Each row is a point. To make a cloud, some directions were put in groups of two or more. Within a group, all points are equally far from the middle, so they leave a hole (a ring in 2 directions, a hollow ball in 3). The other directions are filled evenly. Then the cloud was stretched, turned, moved and blurred a little. Count the holes, and give their numbers of directions, smallest first.

Cloud:
[[ 44 -39]
 [ 54  15]
 [ 60   7]
 [ -3  24]
 [ 45 -40]
 [-11 -37]
 [ 59   7]
 [-21   6]
 [ 48 -36]
 [ -9  21]
 [-13  17]
 [-17  13]
 [ 59 -24]
 [ 52 -33]
 [-24  -4]]
Holes: 1 (2)

Cloud, 20 rows:
[[-43  27  24]
 [-45  22  25]
 [-44  -8 -40]
 [ 45   8   1]
 [ 27  17 -39]
 [-49  33 -20]
 [-25  28 -43]
 [-60  -5   2]
 [-35  40 -24]
 [-13  48   6]
 [ 13  24 -42]
 [ 16 -30  21]
 [ 26 -39 -15]
 [-54  13 -30]
 [-31 -23  23]
 [-45 -14  20]
 [ 30 -35   3]
 [ 24  -6 -47]
 [-20  -4  37]
 [-30 -22 -43]]
Holes: 1 (3)

Cloud (52 x 6):
[[-28  25   6  -7  26  33]
 [-36  19 -18 -21  21  -7]
 [ 25   3   5 -27  26  -7]
 [  5 -24 -11 -23  40  48]
 [ -2 -17 -29  39  31  -5]
 [  1 -35 -12   2  36  55]
 [-27 -27  15   4  49  -5]
 [ 20 -42 -21   5  -1 -23]
 [ 11 -52  23 -12  46   8]
 [  8 -60  22  19  47  39]
 [-25  24 -16   3  49  18]
 [ 12 -21 -39   9  33  53]
 [ 11  10  19   4  25  36]
 [ 15 -26  22 -47  48 -16]
 [ 16 -19 -29  -4   4  58]
 [-12  -4 -19  33  -4  -4]
 [  3  29 -19   3 -17 -31]
 [-15   6 -39  25  26  15]
 [ 13  -7  16  59  34 -14]
 [-22   9  28  18  60  49]
 [ 13 -32  49 -21   4  20]
 [  2  46 -40  12  43   2]
 [ -4  12  -2  15 -11 -30]
 [-23 -35   5 -19  49   8]
 [ -8   3  48 -22  31 -28]
 [-14 -22 -37  13 -10  38]
 [ -6 -59  15  27  17  37]
 [ 18 -31   5  -2  38  53]
 [-14  -7   3  29  49  -4]
 [ 16   8  16  19  -3   7]
 [ -8 -30 -22 -21   5 -21]
 [-35 -16  -7  11 -21  25]
 [  7  -4  48   2  34   6]
 [  9 -59   7  19  12 -26]
 [  0 -50  18   3  55  53]
 [ 16   4  23   4  12  21]
 [ 20  24  -8   5   3  -8]
 [  0  24  13 -26  29  -4]
 [ 38 -46   1  13  23 -14]
 [  5 -13  31 -32  37  53]
 [ 33 -27  14 -19  -6 -30]
 [  0   8  41 -27  52   3]
 [ 40 -26   6  -8  40 -18]
 [ 26 -13 -14  -8 -22  33]
 [-29  15  33 -23  23  18]
 [  3  17   3 -38   6  36]
 [ 21 -59  29 -10  -1 -21]
 [ -2 -31 -10 -13  35  53]
 [ 16 -12  46  -5   1 -20]
 [  7 -38  -3 -15  34  15]
 [ 32 -29  -8   9  15  33]
 [ -9  10  16  33  56  34]]
Holes: 1 (2)
